Rows are points. Each copy is the shape, with its points in the same order, turned, moved and blurred by noise. Some copies are also mirrored. Which?

Shape (6 x 2)
[[ 0.51  0.05]
 [-0.65  0.16]
 [-0.32 -0.59]
 [-0.21  0.18]
 [-0.13 -0.18]
 [ 0.02 -0.42]]
Copy 1 (6 x 2)
[[ 0.30 -0.25]
 [-0.26  0.81]
 [-0.66  0.12]
 [ 0.04  0.41]
 [-0.27  0.17]
 [-0.33 -0.10]]
Copy 1 is: only turned
Copy 2 (6 x 2)
[[ 0.39 -0.31]
 [ 0.42  0.77]
 [-0.30  0.49]
 [ 0.44  0.35]
 [ 0.10  0.29]
 [-0.16  0.09]]
Copy 2 is: only turned
Copy 3 (6 x 2)
[[ 0.58  0.00]
 [-0.61  0.02]
 [-0.20  0.73]
 [-0.16 -0.05]
 [-0.07  0.30]
 [ 0.14  0.50]]
Copy 3 is: mirrored

Shape (8 x 4)
[[ 0.19 -0.11  0.23  0.10]
 [ 0.41 -0.33 -0.44 -0.42]
 [-0.07 -0.03  0.46 -0.18]
 [-0.30 -0.15  0.64  0.26]
 [-0.35  0.37 -0.30  0.00]
 [-0.34 -0.41 -0.36  0.61]
 [ 0.00 -0.39  0.06  0.80]
 [-0.32  0.17  0.66  0.07]]
Copy 1 (8 x 4)
[[-0.39 -0.27  0.36 -0.08]
 [-0.20  0.57  0.69 -0.08]
 [-0.07 -0.26  0.13 -0.41]
 [-0.43 -0.58 -0.16 -0.29]
 [ 0.22  0.07 -0.14  0.39]
 [-0.78  0.14 -0.27  0.46]
 [-0.91 -0.25  0.06  0.32]
 [-0.07 -0.59 -0.17 -0.37]]
Copy 1 is: mirrored
Copy 2 (8 x 4)
[[ 0.32  0.24 -0.09  0.24]
 [ 0.59 -0.13 -0.36 -0.50]
 [ 0.47  0.05  0.35  0.23]
 [ 0.17 -0.01  0.37  0.68]
 [-0.26 -0.14  0.24 -0.22]
 [-0.29 -0.43 -0.47  0.32]
 [-0.15  0.00 -0.51  0.70]
 [ 0.18  0.13  0.60  0.52]]
Copy 2 is: only turned
Copy 3 (8 x 4)
[[ 0.25  0.39  0.02 -0.08]
 [-0.02 -0.31 -0.31  0.53]
 [ 0.16  0.13  0.30 -0.15]
 [ 0.02  0.55  0.46 -0.29]
 [-0.54 -0.07 -0.26 -0.38]
 [-0.58  0.77 -0.02  0.41]
 [-0.18  1.08 -0.16  0.17]
 [ 0.02  0.35  0.35 -0.58]]
Copy 3 is: only turned
Copy 4 (8 x 4)
[[-0.15  0.25 -0.05  0.08]
 [ 0.71  0.02 -0.03  0.19]
 [-0.21  0.47  0.05 -0.21]
 [-0.57  0.39  0.15 -0.17]
 [ 0.00 -0.15 -0.55 -0.56]
 [-0.11 -0.69  0.14 -0.29]
 [-0.62 -0.38  0.20  0.17]
 [-0.61  0.60 -0.03 -0.39]]
Copy 4 is: only turned

Shape (11 x 8)
[[-0.26 -0.14  0.34  0.27  0.82  0.16 -0.41  0.15]
 [-0.16  0.21 -0.03  0.46  0.21 -0.10  0.55  0.06]
 [ 0.32  0.84 -0.24 -0.03  0.11  0.43 -0.37 -0.52]
 [-0.21 -0.45  0.11  0.01  0.24 -0.06 -0.20 -0.07]
 [ 0.12  0.24  0.63  0.18 -0.11 -0.23  0.67  0.11]
 [ 0.16  0.08  0.20 -0.14 -0.04  0.13  0.87  0.27]
 [ 0.21 -0.47  0.10  0.42  0.35 -0.28 -0.45  0.21]
 [ 0.21  0.47 -0.75 -0.14  0.12  0.04 -0.82  0.18]
 [-0.33  0.22  0.39  0.29 -0.48  0.22  0.56  0.20]
 [ 0.26  0.29 -0.51  0.23  0.22  0.47 -0.46 -0.44]
 [-0.04  0.44 -0.53 -0.15  0.19 -0.12 -0.54 -0.42]]
Copy 1 (11 x 8)
[[ 0.11 -0.05  0.17  0.20  0.24  0.54  0.27  0.83]
 [ 0.20  0.44  0.25  0.42 -0.09  0.14  0.05 -0.18]
 [-0.26  0.34  0.45 -0.89  0.23  0.10  0.55 -0.13]
 [ 0.00 -0.37 -0.09  0.10 -0.21  0.35  0.05  0.34]
 [ 0.59  0.27  0.54  0.12 -0.21  0.26 -0.56 -0.19]
 [ 0.70  0.15  0.07  0.09  0.11  0.28 -0.32 -0.54]
 [ 0.03  0.12 -0.29  0.02 -0.37  0.27 -0.07  0.80]
 [-0.38  0.13 -0.27 -0.67  0.33 -0.53  0.44  0.35]
 [-0.01  0.17  0.43  0.28  0.15  0.32 -0.65 -0.49]
 [-0.45  0.32 -0.07 -0.61  0.06  0.29  0.64  0.03]
 [-0.35 -0.07  0.19 -0.50 -0.07 -0.30  0.65  0.13]]
Copy 1 is: mirrored
Copy 2 (11 x 8)
[[-0.81  0.01  0.44  0.62  0.25 -0.10 -0.28 -0.10]
 [-0.09 -0.34 -0.13  0.15  0.28 -0.46  0.21  0.23]
 [ 0.26  0.32 -0.21  1.12  0.19  0.39  0.13  0.53]
 [-0.44  0.00 -0.02  0.21 -0.15  0.01 -0.37 -0.17]
 [ 0.01  0.32 -0.07 -0.18  0.15 -0.60  0.53  0.05]
 [ 0.27 -0.02  0.01 -0.30  0.32 -0.13  0.50 -0.15]
 [-0.31  0.17  0.09  0.40  0.11 -0.46 -0.78 -0.23]
 [ 0.09  0.27 -0.36  0.75  0.64  0.54 -0.78  0.42]
 [ 0.05  0.02  0.20 -0.37 -0.05 -0.30  0.38  0.59]
 [ 0.27 -0.07 -0.06  1.11  0.07  0.29 -0.35  0.31]
 [-0.16  0.13 -0.63  0.86  0.20  0.42 -0.37  0.37]]
Copy 2 is: only turned
Copy 3 (11 x 8)
[[ 0.31 -0.44  0.06  0.74  0.25 -0.51 -0.27 -0.15]
 [ 0.30  0.34 -0.03  0.58  0.12  0.39  0.21 -0.03]
 [-0.01 -0.49 -0.07 -0.25  0.71  0.19  0.59 -0.65]
 [ 0.10 -0.11 -0.06  0.25 -0.22 -0.30 -0.33 -0.17]
 [-0.08  0.28  0.60  0.39 -0.04  0.43  0.25  0.36]
 [ 0.22  0.53  0.70  0.20  0.04  0.52 -0.04 -0.12]
 [ 0.54 -0.18 -0.12  0.20 -0.14 -0.59 -0.08  0.26]
 [ 0.34 -0.16 -0.50 -0.58  0.88 -0.29 -0.04 -0.31]
 [ 0.02  0.01  0.29  0.33 -0.03  0.91 -0.18  0.21]
 [ 0.44 -0.47 -0.33 -0.19  0.37 -0.02  0.35 -0.70]
 [-0.12 -0.11 -0.55 -0.24  0.53 -0.20  0.20 -0.51]]
Copy 3 is: mirrored
Copy 4 (11 x 8)
[[ 0.10 -0.14  0.66 -0.24  1.03  0.33 -0.01  0.21]
 [ 0.10  0.47  0.04  0.29  0.35  0.37  0.44  0.10]
 [ 0.76 -0.27 -0.08  0.41  0.10  0.34 -0.66  0.31]
 [-0.11 -0.15  0.34 -0.45  0.38  0.16  0.09 -0.04]
 [-0.50  0.62  0.38  0.47  0.03  0.24  0.10  0.10]
 [-0.50  0.43 -0.03  0.31 -0.01  0.24  0.29  0.59]
 [ 0.15 -0.15  0.80 -0.25  0.49 -0.24  0.28 -0.06]
 [ 0.94 -0.12 -0.16 -0.25  0.43 -0.48 -0.42  0.36]
 [-0.58  0.38 -0.26  0.58  0.30  0.20  0.02 -0.13]
 [ 0.82 -0.58 -0.08  0.15  0.25  0.21 -0.17  0.19]
 [ 0.88  0.02 -0.09 -0.28  0.17  0.17 -0.47  0.07]]
Copy 4 is: only turned

Shape (15 x 11)
[[ 0.32  0.42  0.06  0.00 -0.21  0.60 -0.36  0.31 -0.41  0.12  0.21]
 [ 0.47  0.39  0.27 -0.48  0.52  0.36  0.11 -0.49  0.57 -0.26 -0.56]
 [ 0.02 -0.72 -0.40 -0.54 -0.13 -0.40  0.38  0.16 -0.36  0.23 -0.69]
 [-0.15  0.03  0.37 -0.08  0.69  0.00  0.01 -0.44  0.32 -0.16  0.49]
 [-0.20 -0.12 -0.64  0.35 -0.30  0.08 -0.13 -0.49  0.60 -0.62 -0.23]
 [ 0.09 -0.26 -0.66  0.37  0.00  0.40  0.32  0.17 -0.34 -0.29 -0.38]
 [-0.21 -0.14 -0.23 -0.10 -0.03  0.58  0.64 -0.08  0.14  0.39 -0.02]
 [-0.36  0.13 -0.36 -0.23  0.54  0.13  0.29 -0.61 -0.31  0.23  0.13]
 [-0.25 -0.54 -0.63  0.06  0.48  0.63 -0.36 -0.21  0.47  0.39 -0.05]
 [-0.60 -0.44 -0.64  0.24  0.14 -0.21  0.11 -0.13  0.49 -0.16 -0.34]
 [-0.31  0.40  0.12 -0.40 -0.12  0.32  0.14 -0.02  0.43  0.28 -0.68]
 [ 0.52  0.22  0.46  0.07  0.46 -0.26 -0.33  0.20 -0.50 -0.12  0.30]
 [-0.38  0.44 -0.22  0.12  0.72 -0.03 -0.28 -0.19  0.32 -0.42  0.39]
 [ 0.29  0.31 -0.25 -0.22  0.09 -0.06 -0.27  0.36  0.01 -0.52  0.29]
 [-0.46 -0.61  0.37 -0.44 -0.16  0.73 -0.30  0.09  0.41 -0.20 -0.51]]
Copy 1 (15 x 11)
[[ 0.40 -0.65 -0.37  0.14  0.32 -0.11 -0.19  0.08  0.20  0.43 -0.03]
 [ 0.20  0.30  0.03 -0.22  0.40 -0.47 -0.44 -0.91 -0.14 -0.41  0.39]
 [-0.22  0.40 -0.18 -0.58  0.02  0.46  0.44  0.24 -0.87 -0.06 -0.12]
 [-0.41  0.04  0.46  0.19  0.25 -0.58  0.16 -0.15  0.28 -0.18  0.66]
 [-0.16 -0.23 -0.02  0.43 -0.48 -0.15  0.22 -0.37 -0.11 -1.06 -0.30]
 [ 0.17 -0.41 -0.02 -0.11  0.40  0.31  0.49 -0.08 -0.21 -0.46 -0.62]
 [ 0.04  0.21  0.16  0.41  0.53  0.58 -0.01  0.08 -0.12 -0.26  0.03]
 [-0.63 -0.06 -0.11  0.25  0.77 -0.14  0.16  0.09 -0.23 -0.40  0.42]
 [ 0.14  0.03  0.31  0.27  0.28 -0.25 -0.22  0.70 -0.21 -0.94 -0.10]
 [-0.59  0.20  0.31  0.07 -0.21  0.06  0.24  0.14 -0.17 -0.87 -0.40]
 [-0.25  0.31 -0.10  0.11  0.22  0.24 -0.80 -0.37 -0.19 -0.13 -0.08]
 [-0.08 -0.35 -0.05 -0.41  0.23 -0.80  0.40 -0.03  0.25  0.62  0.18]
 [-0.65 -0.34  0.16  0.01  0.22 -0.57 -0.06 -0.07  0.59 -0.56  0.29]
 [-0.01 -0.47 -0.26 -0.39 -0.20 -0.20  0.15 -0.10  0.50 -0.10  0.23]
 [ 0.20 -0.17  0.77  0.00 -0.34  0.18 -0.67 -0.04 -0.59 -0.19  0.10]]
Copy 1 is: mirrored
Copy 2 (15 x 11)
[[ 0.19  0.16 -0.24 -0.16 -0.48  0.35 -0.71 -0.21 -0.07  0.23  0.41]
 [ 0.29 -0.37 -0.51  0.12  1.05 -0.27 -0.37 -0.30  0.40  0.47  0.53]
 [ 0.35 -0.07 -0.24  0.48 -0.33 -0.74  0.28  0.69 -0.06  0.55 -0.53]
 [-0.17 -0.31  0.14 -0.13  0.69  0.29  0.40 -0.35 -0.25  0.17  0.39]
 [-0.07 -0.05 -0.53 -0.55  0.24 -0.24  0.25 -0.54  0.48 -0.13 -0.53]
 [ 0.50 -0.22 -0.43 -0.06 -0.23  0.23 -0.16 -0.07  0.13  0.42 -0.78]
 [ 0.21  0.16 -0.65  0.29  0.19  0.39  0.08  0.30  0.12  0.13 -0.11]
 [ 0.52  0.37  0.24  0.23  0.32  0.16  0.48 -0.20 -0.03  0.36 -0.14]
 [-0.25  0.22 -0.80  0.20  0.01  0.24  0.65 -0.41  0.20  0.78 -0.12]
 [-0.24 -0.11 -0.32 -0.09  0.22 -0.20  0.72  0.01  0.47  0.24 -0.64]
 [-0.13  0.17 -0.32  0.36  0.39 -0.14 -0.33  0.29  0.74  0.23  0.18]
 [ 0.19 -0.47  0.47 -0.10 -0.40  0.09 -0.52 -0.44 -0.44  0.26  0.59]
 [ 0.02 -0.05  0.40 -0.65  0.50  0.30  0.45 -0.59  0.38  0.34  0.34]
 [ 0.23 -0.29  0.06 -0.69 -0.22 -0.11 -0.28 -0.05  0.00  0.36  0.36]
 [-0.84  0.22 -0.73  0.08  0.48 -0.12 -0.39  0.17 -0.01  0.62 -0.32]]
Copy 2 is: mirrored
Copy 3 (15 x 11)
[[ 0.73 -0.17 -0.26  0.41 -0.23  0.20 -0.35 -0.31 -0.12  0.40  0.23]
 [ 0.15 -0.13 -0.23 -0.05  0.04  1.24  0.30  0.51  0.40 -0.14  0.36]
 [ 0.08  0.55 -0.06 -0.39  0.12  0.08  0.02  0.41 -0.36 -0.13 -1.02]
 [-0.12 -0.64  0.37 -0.15  0.32  0.26  0.15  0.05  0.34 -0.26  0.51]
 [-0.31  0.12 -0.32  0.22  0.41  0.12  0.63  0.00  0.86  0.61 -0.22]
 [ 0.20  0.14 -0.89 -0.32  0.02 -0.12  0.24 -0.20  0.11  0.28 -0.38]
 [-0.31  0.37 -0.17 -0.45 -0.19  0.20  0.08 -0.12 -0.22  0.29  0.31]
 [ 0.13  0.20  0.03 -0.60  0.67  0.15 -0.09 -0.18  0.08 -0.10  0.38]
 [-0.34 -0.35 -0.27 -0.45  0.53  0.15  0.00  0.36 -0.09  0.96  0.15]
 [-0.60  0.11 -0.28 -0.08  0.64 -0.15  0.57  0.21  0.18  0.28 -0.34]
 [-0.26  0.46 -0.20  0.35  0.14  0.87  0.12  0.18 -0.29  0.08  0.20]
 [ 0.93 -0.78  0.14  0.23  0.06  0.09  0.02 -0.08 -0.05 -0.37 -0.02]
 [-0.01 -0.51 -0.16  0.24  0.77 -0.07  0.21  0.10  0.46 -0.12  0.62]
 [ 0.54 -0.21 -0.24  0.49  0.02 -0.19 -0.04  0.32  0.43 -0.06  0.09]
 [-0.78 -0.26 -0.24  0.26 -0.10  0.72 -0.45  0.17  0.00  0.38 -0.43]]
Copy 3 is: only turned
